Each row of a before or after table is a point. One or more steps were done to the points. Then noise was added and the rows were shuffled. The steps act on columns, c1 being the first. What was done? A step turns or swaps two columns, mirrors them in a line or flattens them onto one, adds a multiple of one to another, or multiplies or shifts one. Angles are multiples of 10 degrees, from the lower column toward the higher: turns from -170 to 170, lines from 10 to 170 but not 90. Use the fewest steps. Two steps may share a column if one is a turn and the other turns, adds or multiplies; they go together, in the order done. Otherwise the lowest column goes first.

Before (12 x 3):
[[ 23 -34  -3]
 [ 17 -27  11]
 [ 23 -13 -24]
 [ 29   4  -8]
 [-12 -18 -16]
 [-16  -1  15]
 [  2   9 -10]
 [ 10 -17  -5]
 [ 16  -9  18]
 [ -4   9  -7]
 [-12 -21  19]
 [ 10   2   5]]
After (12 x 3):
[[-37  19  -7]
 [ -6  -8  12]
 [-26   1 -61]
 [-22 -18 -21]
 [-29  16  27]
 [ 14  11  39]
 [-16   8 -13]
 [  0  23  50]
 [  3 -10 -25]
 [  8  -8 -17]
 [  2  23 -39]
 [-18   0  44]]
Steps: turn c1 and c2 by -150 degrees; multiply c3 by 2.5

Before, 13 rows:
[[ 57  25 -29 -13]
 [ 26  -6   4 -29]
 [-14  15 -33 -36]
 [-26  -2  19  14]
 [ 43   1  -4 -12]
 [-11 -38  36  15]
 [ 40  13  25  -8]
 [ 27  30   4  -5]
 [-45 -26  43  60]
 [-27  -7  29 -12]
 [ -3 -13 -12  -6]
 [ -3 -13  25   5]
 [-29 -16  36   6]]
After:
[[ -3 -15 -51   8]
 [-21 -20  28  32]
 [-13 -34 -25   1]
 [ -8  14   9   7]
 [ 60  35  19 -56]
 [ 31   4  10 -10]
 [-54 -27 -33   8]
 [-27  -3 -33  12]
 [ 23  14  -9  -2]
 [-10   1 -21  28]
 [ 41   3  10  13]
 [ 37  40  -9 -12]
 [ 45  14   8  -2]]
Steps: turn c1 and c3 by -120 degrees; turn c2 and c4 by -170 degrees

Before, 14 rows:
[[ -7 -30  16 -14  20   6]
 [ 32   6  -2  17   7  11]
 [ 54 -42   8 -15  -1  -4]
 [-15  11 -20 -13 -60 -11]
 [ -1  11  -7  41  -2 -14]
 [ 11 -21  10  52 -37  -6]
 [ -9  11  15  -4  20 -11]
 [ 28   9  -8  26 -20   6]
 [-19 -27   5 -18  17  -2]
 [-13 -11   9 -11 -45 -15]
 [ -8   9   9 -16  -7   4]
 [-13   0  -8  -6 -29  44]
 [ 27  14  19 -19  19 -21]
 [  3  12  19 -13  -7 -20]]
After, 14 rows:
[[  4  15 -13 -12 -15 -24]
 [ -1  12  19  -4 -17 -18]
 [  2  13   1  43   7 -10]
 [ -9  14 -58 -11  30 -14]
 [ 32   3   6  14   0  10]
 [-11   8  -7 -13  -9   2]
 [ 31  10 -19  22  10   9]
 [-16 -30  15 -12 -21   2]
 [-24 -30  17 -19  -8  -9]
 [-12  -8 -42  -7   1 -17]
 [-12   2 -29 -13  16  43]
 [ 34  19  16 -19 -22 -25]
 [ 39 -40  -2 -15  -8  -1]
 [  3 -21 -39  51  -1   0]]
Steps: add 0.3 times c2 to c1; turn c3 and c5 by -100 degrees; turn c4 and c6 by 10 degrees

Before, 13 rows:
[[  2 -13  -2   3  -8  -5   1  26]
 [  0   8  18   4   0   4  10   0]
 [  3   4  -1   2  -9  -3  12  -2]
 [  0  -7   5   5  -7   5   6  -6]
 [ 23   6   7  -1 -18  -5   7   2]
 [ 15 -16  -3  -1  -6  -2   4  -2]
 [  3   0  -1  -3   1  -4 -17   3]
 [  2   7  -3  -6  -6  -3   4  -6]
 [  2   7   0   5  -9  -1   0  -4]
 [ 14   8  -3   2  -1  -1  -1  -5]
 [  2   4   8 -10  -2  -4  -8  14]
 [  2   8   7   5  -2  -6  -5  -5]
 [  5   3  -2   5  -4   7  -5  -5]]
After, 13 rows:
[[ -3   4   2   2 -49  -3   9  -9]
 [ -3   8  -6   5 -42  -6  -9 -11]
 [ -2   0   1  -3 -39  -4 -14  13]
 [ -1   7   3  -6 -46  -3  -1 -16]
 [ -2   7   0   5 -49  -1  -3  -9]
 [ -1  -7  -5   5 -47   5   1 -16]
 [ -4   3   3   5 -44   7  -9 -10]
 [ -2 -13   2   3 -48  -5  23  61]
 [-24   6  -3  -1 -58  -5   8   2]
 [-13   8   6   2 -41  -1  -5 -11]
 [-14 -16   5  -1 -46  -2   2  -6]
 [ -3   8 -18   4 -40   4   9  -3]
 [ -3   4  -8 -10 -42  -4   5  36]]
Steps: turn c1 and c3 by 170 degrees; shift c5 by -40; multiply c8 by 2.5; turn c7 and c8 by -20 degrees

Before, 11 rows:
[[ 25 -12  22  13  14   7  -7 -21 -21]
 [-14  -7 -43  -3   0   1  21  24  -3]
 [-24  -2 -13   2   5  22  28 -10  10]
 [ 14  -9  18  18 -11  22  -9   8 -25]
 [ 15  21  30   6   9   7  -1  -6 -11]
 [ -1  18   1 -10  51  33 -20  17   5]
 [-13 -24  -9 -21  -9  11  29  17  -4]
 [-27  -8 -10   0  15  -1  18  19 -21]
 [ 24  19   9  -9  11  40   3 -16 -29]
 [-23  -7 -16 -15 -11   1   5  -5  -6]
 [ -8   5  -7  -8  18   0  22  -3  20]]
After:
[[ 22 -20   3  18   4  -9 -14  26  23]
 [ 30 -29  21  13  16   8  -4  -3  29]
 [ 27  48   9 -14  11 -16   1   6  51]
 [ -8  13   6  -8   5  -5  26 -14  -8]
 [ 19  54  23   7  16   2  -3   2  19]
 [-30 -18 -13 -17 -11   2   2  -3   8]
 [-16 -59  -6 -22 -10 -10  31  15  -4]
 [-32  -5  -7   3  -4 -24  28 -21   9]
 [  0  46  22  -6  18 -37 -21  10   4]
 [-36 -19   0  -1   2   3  17  26  -1]
 [-18 -16 -28  -3 -21  -8  20  21 -10]]
Steps: multiply c1 by 1.3; multiply c2 by 2.5; flatten c3 and c5 onto the line at 40 degrees; turn c8 and c9 by 40 degrees; turn c6 and c9 by 150 degrees

Before:
[[ -2 -10   0  12 -11  11  -1   3   6  11  -4]
 [ -4 -18   7  23   0  -8   6  15   8  -8 -15]
 [ -4  13  -7  16  -6  -1  -9  -3   9   2 -17]
 [ 12   3   4  -3   3   9  -7   4  17  11  -5]
 [-13  -6   5 -12   7   6 -12   0  -2   2  -3]
 [ -2  11  -8 -17   4  -3  10   7   1  20  -4]
 [ -1   5  -3  18   4  15  -1  -2  -6  -7  14]
 [ 11 -11 -12  11   6  -7  -4   2   3  -5  -7]
 [-10  -2   6   5  -3 -18  -6  17   9  10   0]
 [  7  -2 -10  19  -3   4   1  21 -13  -1   3]
 [ -5 -10   5   6  15   0  -2  14 -10  14   4]]
After:
[[ -2 -10 -12   0  12  11  -1   3   5 -11  -4]
 [ -1   5 -18  -3  -7  15  -1  -2   1   7  14]
 [ 12   3   3   4  11   9  -7   0 -14 -12  -5]
 [ -4 -18 -23   7   6  -8   6 -50  -5   2 -15]
 [ -4  13 -16  -7  11  -1  -9  10  -1  -1 -17]
 [-13  -6  12   5  -6   6 -12   2  -4  -2  -3]
 [  7  -2 -19 -10  -8   4   1 -60  11  -6   3]
 [ 11 -11 -11 -12  -1  -7  -4 -11  -7   4  -7]
 [ -5 -10  -6   4 -17   0  -2 -25  -5 -18   4]
 [-10  -2  -5   6   9 -18  -6 -38  -4 -15   0]
 [ -2  11  17  -8  -2  -3  10   1  -4 -21  -4]]
Steps: turn c3 and c4 by 90 degrees; turn c5 and c9 by -130 degrees; turn c8 and c10 by -160 degrees; multiply c8 by 3

Before (13 x 12):
[[  9   6  20  -2  -7  -1  -2  -7  23  20 -38 -18]
 [ 10  -8  -2  -7   5   1 -18 -10 -19 -10 -29  -6]
 [-23  -5  -4  21  29 -14  27  17  -1   2  10  30]
 [  1  -4  -3   4  19  21 -32  21  17   0  21  -3]
 [ 20  -2  -9  -7  29  15 -24   1  -9  17   7  29]
 [-13  -6   1 -35  12   3  -4   1  18 -36  -9   4]
 [  8   6 -15   0   7   4 -25 -32  24 -32  17  -1]
 [ 10   2  -9  21 -30  11  17 -19 -20   8  -9  29]
 [-27  26  29 -38  15 -11 -16  20   6  14  13  -6]
 [ 25  30   7 -23  -7  -2  10  16  12 -23  -4 -23]
 [-16   7  17   4   7  23  -3 -31  -2 -37 -34  11]
 [ 20  31   5 -11 -22 -28 -35  12  25  -6  19  12]
 [ 22 -14  37  -2  11   6   5   5  16   3  -3 -22]]
After, 13 rows:
[[  6  10   8 -11   7 -17  14 -32  25 -52 -14 -31]
 [  3   1   2  -2  23 -33  21  19  17   2  -5 -46]
 [ 24  34 -21   3  -6  -1  14  17   8 -40  -3  30]
 [  7   3  11   9   4  24  17  -9 -19 -17  27 -16]
 [ 10  -5 -21  11 -12  19  14  -9  20  35  24  16]
 [-18  -9 -16  -1   6   6  -3 -34  -2 -55  44 -13]
 [-22 -15   5 -20  26   6 -37  14   0   5 -17  15]
 [-21  27 -41  28  15  -1  15  19   9  20 -17 -15]
 [ 20  21 -27  -5 -21   4   6  12  25  -5 -35 -57]
 [-10  25  -1  30  11   0  -3   1  18 -60   4 -11]
 [ 22 -30 -20  27  10  -9  17   6  15   5   5  23]
 [ 19   8   8   4  30 -12 -13  -3  -6  26   5 -55]
 [  8  -7   6 -17 -28   0 -36 -17 -17  12  19  -1]]
Steps: turn c2 and c3 by -140 degrees; turn c2 and c4 by 140 degrees; add 0.3 times c9 to c11; turn c6 and c11 by 140 degrees; turn c7 and c12 by 120 degrees; multiply c12 by 1.6; multiply c10 by 1.6

Before, 10 rows:
[[  2  12  16  12  30   1   4   5   6  12  -9  24  39  11]
 [ 29   5 -10  -5  19   3  11   3 -13  31  16   1  -5   2]
 [ 27   4  18  -7   3 -21   2   9 -24  -6   9  -6   2  13]
 [ 24  12  14   7 -14   6  14   0 -20 -11  -2 -14  10   5]
 [ -6 -13 -10  10 -13 -30  -5  20  -9  -2  -9   8   6  13]
 [ -4  -1  -4 -13  -2 -25   1  16  16   2   5  25   2 -13]
 [ 29  11 -10   9  11   6 -20 -12 -24  22 -11   7  12 -12]
 [  2 -17 -13  -5   4 -17   1   4 -18  17   8  -4  -3 -32]
 [ 22 -19 -14 -29  31   3  10   1  14  28  20   3   6  -3]
 [-12  14 -15 -27  -8   2  12  17 -10 -12  -2  16   5  11]]
After:
[[ 24   0  12  26  36  -2  12  -5  14 -30  20   2  21  -3]
 [ 28   5  -9  -6  -5   3   3  26 -24  -6   7  -6  -2  13]
 [-11  14  17 -10 -11 -15  12   1 -11 -27  -3  17  -8  10]
 [ 25  20 -15 -12 -19  -1  14  -2 -20   8   0 -16  -3   4]
 [ -2   3  14   2   4  -1  -1  27  14 -13   5  25   1 -13]
 [ 28  -5   8  29  16  -4  11  -4 -12  -5  17   1  -8   2]
 [  3  59 -15  12  32  -5   4   6   7  12  -9  25  21  11]
 [ 29  21   7  22   4   7 -21 -13 -23  10 -10   7   0 -11]
 [ -7   3  23  -2 -17  -2  -5  31  -9  10  -9   8  15  12]
 [  3 -13  16  17  -1   7   0  13 -19  -5   8  -4  14 -30]]
Steps: multiply c13 by 1.6; turn c2 and c13 by -60 degrees; turn c6 and c8 by 120 degrees; turn c3 and c8 by 160 degrees; swap c4 and c10; add 0.3 times c9 to c5

Before (8 x 18):
[[ 14   1  26   4 -15 -32  -1  42  14   0  12   5   8   2 -11 -24 -43  42]
 [ 28  11   9 -21  44  -9  -3  23  20   6  17 -39   2  -8 -23  50  -7 -24]
 [-15 -16  46  -1 -23  10  -4 -13 -16  18  22  -2  11  -9   4  -3   2  -6]
 [ 15  -6   5 -15  11  12  21   8 -10 -33   6  -2 -20 -18   6 -24   3  -1]
 [ 22  17  40  -3 -15  16   2  36 -11  60   5  -6   3  -7  -5  22 -19   3]
 [  5   5  -9   6   2  11  -8  20 -20  -3 -30   9  -4  14  23  16  26   7]
 [ 20  15   5 -14   7  -5  11 -31  -4  -7  -7 -18 -11 -24  25 -17 -21  -6]
 [ -8 -23 -31  12 -24   5 -15   6  15  10 -26   4  -3 -13  23   2  -8  -3]]
After:
[[ -2  45 -17   4 -22   9  -4  19   2   6  -8 -16  13 -19   4  -3   6  24]
 [-37   5  18  15   7  -5  10  -1 -18  22   9  -6 -11   1 -20  -6  25  -3]
 [ 19  40  16  -6 -16  15   3 -36  -3  -4  -4 -12   2 -61 -19  -9  -5   5]
 [  8 -31 -24  -7 -22   5 -15   3   0  12  17  16  -4 -10  -8   9  23 -21]
 [ -1   6  -5  18  11  11  21 -18   0  23  -1  -8 -22  29   2  -6   5   6]
 [ 30  27   1   6 -15 -35  -1 -35   5   0 -41  16   7   1 -43  10 -10 -11]
 [  6   7  10  -1  46  -9  -4 -34 -43   6  12  13   3  -6  -8 -27 -23  28]
 [ 16 -10   5  -7   1  11  -9 -18  14 -12  10 -18  -5   6  25   3  20 -30]]
Steps: turn c1 and c8 by -120 degrees; swap c2 and c3; multiply c16 by 0.4; turn c4 and c16 by 130 degrees; mirror c9 and c12 in the line at 50 degrees; mirror c10 and c14 in the line at 130 degrees; turn c11 and c18 by 120 degrees; swap c15 and c17

Before (9 x 20):
[[  1  18 -14 -19 -12  -7  16 -22   5   8 -26 -21 -15  18  -9  -8 -10  -3
   15  15]
 [-15 -20 -10  19  10  12  -9   1  -3  -6  16   5   6  -4  10   7  15  -8
    3   1]
 [  3  -8 -11 -12  -2 -18   3  -5 -12  -2   5  12   8   0  23  -9 -13 -11
   -7   4]
 [  4  -8  -7 -17 -24 -16  -7   1  -4   5  -7  13  -9  -1   0 -11  -9  11
  -13  20]
 [-15 -20   1   5   1  17  -9  12  -7   5 -18   9   1  -9   7   0  -5 -18
    1 -15]
 [ -7  -1  -7   1   3   1  -6  18 -14 -10   3  -5   5  -5  12  17  16 -10
    3   0]
 [ -6  -1  -3  -5  -6   4   8  -9   7   8  -4   1  -6  -2   7  17  16   8
   13   2]
 [  8   3  -5  -4 -20   0  15  -9   0   7 -14 -21 -14   1  -2   3 -16   6
   11   7]
 [  2   3  -9  -2  -3  19  -4  -4   5  -8   8   5   7   0  11   4   8  -2
   -3   1]]
After, 9 rows:
[[ 17 -19   3   6  -2  16   1  13  -4  -4 -18  10   2 -10   8   0  -4 -19
    0 -46]
 [-14   4 -15  -3   5   0  -7 -11   1 -20 -13 -21 -15   2  -1   2 -15   7
   12  20]
 [ -1   2 -27  -1   2  20   3  -3   2   4   8   5  10   2  10   4   7  -2
   -2   3]
 [ -4  -6 -34 -13   2 -16  -1  -6  -3   0   5  13   7  -4  23  -9 -12 -10
   -5  11]
 [ -8  21 -43 -18  -1  -9 -13 -21   5 -14 -24 -21 -12  17 -11  -9 -11  -4
   13  44]
 [  1  -5 -21 -17   7 -16   8   2  -2 -19  -8  15  -9  -3  -2 -12  -8  10
  -13  59]
 [  0  -1  -9  -7   1   4 -11  -9   0  -9  -5   0  -4   1   6  18  16   9
   13   6]
 [ 17 -20 -30  21  -2  13   0   2  -2  11  14   4   5  -5  10   6  14 -10
    5   4]
 [ 11   0 -21   1   1   2   2  17  -3  11   3  -6   4 -10  14  14  16  -9
    3  -1]]
Steps: turn c1 and c7 by 150 degrees; multiply c3 by 3; turn c5 and c10 by 140 degrees; multiply c5 by 0.4; flatten c9 and c14 onto the line at 70 degrees; multiply c20 by 3

Before:
[[ 40  -2 -31  16 -42  13 -17   0  21  29  14 -35 -30 -28  26 -35  26  38
    9  17  21 -14   6  33]
 [-10  -8 -42  22 -17 -11   4 -16  19   3  31 -35   6  23 -10 -56  -6  28
    7 -27  21 -10  29  -2]
 [  2 -49 -10  -6   9 -23  -6  -6   3 -15   7 -51  -9  15 -37  -6 -14 -23
  -29 -40  23  12  19  11]
 [-12 -34   8  14 -17 -20  12 -33  -7  23  15 -20  14   4 -25 -33   3  -6
   -5 -36   4  10   7  -7]
 [ 28   0  40 -34   7  42 -58  44 -27 -25 -40   7   9  24  -3  19 -29  10
    4  53  25   6  10 -32]
 [ 16 -21  26 -19  25  -5 -16 -16 -28 -43 -21 -11 -26 -12 -16  -8 -36   5
  -35  -6  -2  12   7 -14]
 [-20 -25   3 -11 -12  -6 -28 -24   3 -15  21 -21  -8   2  -8 -39   0 -11
  -14 -45   4  -9  -5  22]
 [ 27  -6  20   1  30  57 -49  36 -37   8 -21  28 -11  14  16  10 -23  48
   19  31  23   8 -28   1]]
After, 8 rows:
[[-18 -22   2 -11  15  -6 -33 -24   1 -14  23 -18 -15   4  -8 -42   1 -14
  -17 -49   7  -8  12  23]
 [ 42  -1 -31  17  14 -48 -22   0  19  34   9 -22 -61 -24  17 -38 -21  36
    8  13  21 -16  26  31]
 [ 13 -18  26 -17  -4  27 -21 -19 -31 -41 -20  -2 -50  -5 -13 -11  29  12
  -32  -1   0  18   9 -18]
 [ 23  -7  21   5 -60  -7 -52  37 -35  12 -22   1 -23  13  17  10  18  45
   23  26  21  18 -38   1]
 [ 24  -3  48 -34 -33 -21 -59  43 -25 -23 -45  16  18  25  -3  22  25  11
    5  53  21  20   3 -34]
 [-13 -30   7  13  32   0   7 -36 -11  21  12 -16  28  10 -26 -32  -7  -2
   -7 -36   1   6  26  -9]
 [-13  -5 -41  22  11 -10   3 -19  20  -1  29  -5  13  21 -14 -58  14  22
   10 -22  19  -5  41   3]
 [  3 -48  -9  -2  12  25  -3  -3   5 -17   8 -25 -17  18 -35  -8  13 -23
  -23 -38  17  20  47   9]]
Steps: add 0.3 times c9 to c6; turn c5 and c6 by 130 degrees; turn c12 and c23 by -40 degrees; multiply c13 by 2; mirror c17 and c22 in the line at 100 degrees
